Each row is a point. Before rounding, the points of a table are all equally far from one centre. They may lie mostly on one side of it. Where is the centre, to within rounding?
(in the rows, 100 means zero)

Points:
array([[ 58,  76],
       [ 95,  75],
       [ 80,  71],
       [ 35, 110],
       [ 70,  72],
       [ 35, 112],
       [ 38, 100],
       [ 93,  74],
       [ 84,  72]])
Centre: [ 78, 114]

Points:
array([[ 56, 136,  42,  51,  66,  84],
       [ 37,  91, 108,  32,  51, 104],
       [ 92, 120,  65, 111,  72, 120],
       [ 99, 126,  54,  80,  35,  97],
       [108, 113,  56,  98,  66,  87],
       [ 83, 107,  52,  97,  95, 139],
       [ 47, 134,  61,  64,  56,  82],
       [ 61,  77, 107,  85,  63,  91],
       [ 74, 133,  72,  99,  45, 117]])
Centre: [ 92, 117,  91,  45,  82, 114]

Points:
array([[163, 139, 121, 154, 162, 100, 118,  92, 109],
       [127,  77, 134,  73, 126,  48, 100, 140,  80],
       [ 43, 100,  94,  58,  90, 130, 117, 144, 118],
       [119, 128,  51,  79, 155,  60,  56, 137, 113],
       [ 70, 163,  95,  72, 164,  92,  93, 126,  83],
       [ 67, 143,  57,  57, 120,  91,  61, 104,  90],
       [ 80, 128,  73,  98, 179, 131, 105,  74,  59],
       [ 79, 108,  99,  44, 107, 126, 151, 119,  72],
       [102,  91, 116,  56, 102, 156,  81, 115,  43],
       [ 83, 115,  94,  95, 129,  79,  34, 162,  77],
       [ 85,  98,  79,  70, 118,  93,  16, 109,  85],
       [ 69,  95, 135,  68, 149,  67,  79, 109,  74],
       [ 63, 118, 138, 108, 164, 105,  51,  86,  85],
       [130, 127, 147,  60, 160,  72, 111, 123, 117],
       [118, 113, 136,  63, 147, 104,  60,  53,  97]])
Centre: [112, 103,  94, 107, 122, 116,  96, 114, 108]

Points:
array([[ 81,  22, 106,  94, 119, 103,  93,  62,  84,  47,  87,  88, 152,
         86],
       [ 73,  34, 108, 114, 136, 133,  88,  89, 127,  81,  96,  87, 146,
         62],
       [ 82,  48, 109,  95, 107, 135,  75,  77, 103,  84,  92, 126, 153,
         41],
       [ 94,  71,  69, 112,  91, 121,  96,  94,  78, 122,  78, 119, 195,
         33],
       [100,  88,  77,  78,  86, 139,  96,  61,  60,  81,  70, 126, 175,
         51],
       [ 84,  50, 103, 128, 143, 132,  85,  91, 132,  68,  64,  91, 100,
         70],
       [109,  39,  88,  66, 129, 146,  72,  72, 111,  88,  96,  99, 149,
         85],
       [129,  68,  81,  99, 139, 133,  54,  59,  96,  57,  46,  87, 137,
         56],
       [ 98,  56,  74, 113,  97, 135,  79,  66, 113,  95,  24, 141, 131,
         61],
       [ 96,  17,  98, 102, 121, 121,  65,  80,  96,  92,  62, 108, 131,
         65],
       [ 73,  64, 108,  79, 106, 119, 102,  27,  79,  81,  53,  87, 132,
         73],
       [118,  72,  91,  90, 128, 145,  91, 107, 102,  96,  56,  80, 194,
         54],
       [ 88,  50, 101, 106, 134, 162, 101,  86,  99,  77,  67,  75, 140,
         70],
       [112,  44, 102, 133,  98, 109,  49,  90,  97,  44,  56, 112, 161,
         65],
       [ 85,  40, 109, 110, 138, 145, 109,  80,  90, 122,  76,  86, 156,
         80],
       [125,  29,  88, 102, 101, 105,  91,  83, 106,  74,  75, 134, 149,
         35],
       [117,  58, 131, 126, 125, 127,  78,  70,  95,  78,  39, 116, 150,
         59],
       [112,  53,  95, 104, 111, 134, 116, 104,  86,  71,  33, 122, 184,
         78],
       [ 91,  43,  72, 107, 136, 131,  82,  77,  70,  44,  52, 107, 150,
         64]])
Centre: [103,  96,  74, 114, 111,  89,  96,  84, 104,  90,  79,  99, 144,  91]

Points:
array([[ 95,  37, 106,  98, 135, 129,  93,  83,  92,  99, 123, 142, 125,
         77,  61, 130, 120,  47,  77,  67],
       [ 77,  30, 121,  72,  90, 137,  33,  59, 105, 122, 145,  81,  72,
         76, 122, 152, 147,  93, 109, 117],
       [ 77,  85, 138,  81, 104, 130,  85,  67,  81,  76, 184, 167, 121,
         82,  36, 134,  92,  84,  98,  94],
       [109,  75, 131,  94, 174,  95, 167,  48, 118,  94, 141, 151,  90,
         97,  83,  92,  97,  76,  72, 105],
       [ 99,  77, 106, 111, 101, 150,  28,  14, 119, 127,  93, 141,  79,
         82,  81, 110, 104,  62, 105,  74],
       [117,  52, 126, 120, 112, 138, 141,  96,  95,  96, 131, 151, 101,
         64,  73, 116, 144,  60, 136, 114],
       [ 87, 110, 121, 124, 120, 158,  92,  15, 113,  92, 130, 100,  72,
         70,  34, 110, 143,  82, 136, 113],
       [ 94,  74, 129, 122, 137, 120, 117,  37,  93, 133, 112,  94,  29,
         50,  70, 110, 153,  90, 122,  84],
       [131, 111,  89,  99, 124, 141,  85,  10, 129,  91, 148, 120,  77,
         55,  61, 100, 130, 101, 103,  92],
       [ 93,  58, 146,  86, 115, 179, 145,  79,  82, 128,  73, 108,  84,
         58,  75, 122, 108,  63,  69,  71],
       [ 59, 108, 129,  88,  89, 161,  95,  38, 125, 100,  98, 109,  92,
         25,  79, 134, 116,  59, 135,  78],
       [ 66,  63, 127, 121,  83, 148,  57,  83, 127, 100, 174, 132, 111,
         93,  69,  94, 135,  93,  78,  69],
       [ 74, 104, 119,  85, 112, 150, 106,  28, 108,  87, 131, 168, 110,
         72,  59, 136, 124, 101, 117,  80],
       [ 70,  64,  89, 130,  95, 116, 125,  48, 123,  68, 156, 112,  86,
         67,  86, 103, 115, 125, 111, 107],
       [ 96,  40, 117, 127,  97, 133, 118,  88,  52, 105, 187, 130,  89,
         73,  60,  69, 117,  56, 125,  64],
       [127,  66, 119,  90,  95, 147,  82,  76, 136, 132, 101, 144,  79,
         85,  77, 151,  93,  63, 119,  76],
       [ 84,  75, 131, 142,  99, 168,  78,  59,  50, 136, 130, 123, 152,
         60,  69, 124, 113,  69,  63,  60],
       [ 50,  76, 112,  97, 125, 118, 123,  52,  73, 113, 163, 136, 105,
         50,  36,  61, 117,  80,  84,  99],
       [ 76,  87, 149, 108, 105, 123, 130,  32,  73, 107, 162, 127,  88,
         88,  29, 108, 134,  36,  90,  68],
       [ 60, 106, 112, 117, 116, 148,  93,  30, 102, 106, 159, 101,  80,
         25, 110,  84, 163, 130,  86,  76],
       [108,  75, 118,  99, 131, 125,  90,  21, 104,  97, 156,  71, 119,
         67,  26, 102,  82,  79,  64,  68],
       [ 53,  69, 136, 172, 128, 132, 142,  40,  97,  85, 129, 139,  72,
         84, 101, 115, 129,  91,  80,  97],
       [ 84,  74,  80, 134, 122, 113, 124,  56,  78,  88, 151, 135, 118,
         61,  71, 146, 104,  76,  77,  81]])
Centre: [ 97, 105, 149,  92, 123, 134,  86,  65,  68, 106, 138,  94,  96,  95, 129,
  90,  90,  75, 106, 106]

Points:
array([[107,  74, 127,  64, 156,  96, 111, 121, 102, 159, 136, 112,  89,
        116,  96,  87,  69,  71,  68,  86,  49, 118,  91,  38],
       [ 71,  57, 167, 101, 118,  56,  71, 147,  72, 104, 142,  99, 112,
        124,  79, 136,  96,  70,  79, 103,  70,  90,  49,  88],
       [ 54,  60, 146,  89, 122, 100,  79, 102,  90, 156, 114,  96,  89,
        150, 123,  18,  96,  77,  78,  44,  96,  81,  75,  78],
       [ 72,  47, 140,  68, 133,  47,  84, 130,  80, 143, 108, 104, 109,
        128, 117,  75,  74,  71, 121, 118,  82,  64,  76,  54],
       [106, 110, 139, 108, 140, 101,  62, 154,  53, 104,  73,  95, 106,
        148, 116,  90,  51, 101,  55, 107,  70,  70, 107,  88],
       [ 69,  73, 154,  91,  49,  51, 103,  94,  60, 135, 105, 125,  98,
        103,  90,  81, 123,  69,  53,  94,  46,  50,  70,  78],
       [ 87,  49, 172,  73, 119,  49,  47,  95,  67,  73, 125, 106, 130,
        134,  89,  79, 105,  78,  58,  85,  78,  59,  54,  60],
       [ 83,  63, 174, 116,  64,  76,  95, 147,  44, 146, 104,  94, 106,
        107, 121,  71,  87,  65,  76,  91,  67,  76,  76, 104],
       [ 79,  48, 156, 122,  69, 100,  73,  92,  71, 121, 118,  83, 112,
        123,  97,  60, 105,  64,  82,  73,  94,  59,  96,  39],
       [ 95,  68, 114,  67, 107,  46,  72, 107, 112, 134, 112, 125,  34,
        133, 121, 142,  44,  93,  65,  70,  88,  31, 103,  97],
       [ 82,  76, 145,  99, 128,  83, 119, 124,  87,  87,  74,  75, 119,
         98, 136,  51,  73, 116,  37,  62,  54,  47,  24, 103],
       [136,  52, 136,  69,  77,  66,  92, 139,  38, 102, 131,  75,  92,
        103, 144, 103,  98,  53,  68,  61, 103,  74,  90,  95],
       [ 14,  69, 145, 110,  92,  40,  74,  77,  63, 124, 105,  67,  88,
        115,  84,  81, 100,  75,  15, 107,  38,  79,  82,  68],
       [ 18,  96, 167,  81, 133,  39, 110, 107,  71, 103, 124,  95, 101,
         87, 110, 146, 109, 106,  52,  85,  73,  64,  75,  41],
       [ 36,  47, 122,  94, 115,  71,  67, 124,  78, 123, 136,  99,  78,
        118, 118,  82, 100,  82,  21, 100,  65,  66,  27,  65],
       [ 90,  77, 140,  41, 118,  30,  96, 115,  96, 153, 125,  86,  94,
        125,  62,  56,  94,  93,  52, 105,  46,  47,  75, 103],
       [ 38, 123, 145, 102, 138,  58,  82, 126,  33, 101,  97, 117,  68,
        135, 136,  95,  57,  83,  49,  85,  64,  69,  71,  71],
       [111,  87, 133,  60, 126,  51,  66, 122,  50, 120, 141,  84,  84,
        157, 132, 124,  99,  95,  92, 111,  65,  75,  65,  84],
       [ 35,  76, 151,  60, 125,  43,  78, 118,  34, 104, 107,  82,  77,
         99, 119, 114,  72,  73,  74,  76,  64,  35,  75,  77],
       [ 40,  80, 174,  99, 112,  33,  63, 130,  64, 123,  80, 101, 104,
        108,  92,  74,  88,  41,  99,  88,  81,  71,  80, 100],
       [ 61,  57, 157,  60,  98,  65,  82, 143,  36, 103,  97,  98,  49,
         53,  86,  74,  87,  97,  76,  90,  58,  85,  90,  81],
       [106,  35, 133,  67, 105,  55,  86, 123,  82, 119, 113,  85,  47,
        130,  80,  83,  67,  78,  78,  92,  79,  66,  59,  28],
       [120,  97, 153, 104,  80,  44,  72, 130,  67, 168,  59, 140,  87,
         98, 113,  97,  49,  89,  41,  52,  94,  97,  58,  80],
       [ 83,  34, 144,  84, 116,  84,  87,  95, 109, 101,  83,  50, 101,
        122, 120,  84,  58,  75,  62,  84,  35,  24,  97,  73],
       [ 71,  71, 153,  37,  75,  84, 100, 103,  91,  61,  93, 134,  96,
        144, 128,  78,  97,  75,  99,  90,  85,  37,  58,  89],
       [ 46,  77, 142, 100, 117,  40,  60,  83,  84, 142, 110,  70,  79,
         99, 139,  62,  77,  93,  51,  79,  23,  53,  94,  73],
       [ 65,  42, 152,  87, 101,  57,  32, 104,  58, 108, 105,  95, 113,
        101,  97,  87,  47, 106,  60,  70,  51,  52, 119,  63],
       [ 89,  79, 143,  77, 110,  64,  53, 108,  42, 132, 121, 101,  62,
        158, 103,  86,  77,  53,  35, 124,  89,  53,  86,  58],
       [ 94, 111, 149,  28,  54, 108, 101,  95,  78, 177, 134,  99, 100,
        127, 112,  93, 108,  93,  50,  84,  67,  70,  57,  96]])
Centre: [ 79,  84, 132,  78, 105,  73, 100,  78,  97, 107,  96,  90,  95, 103, 109,
  96,  74, 102,  51,  93, 111, 107,  87, 102]
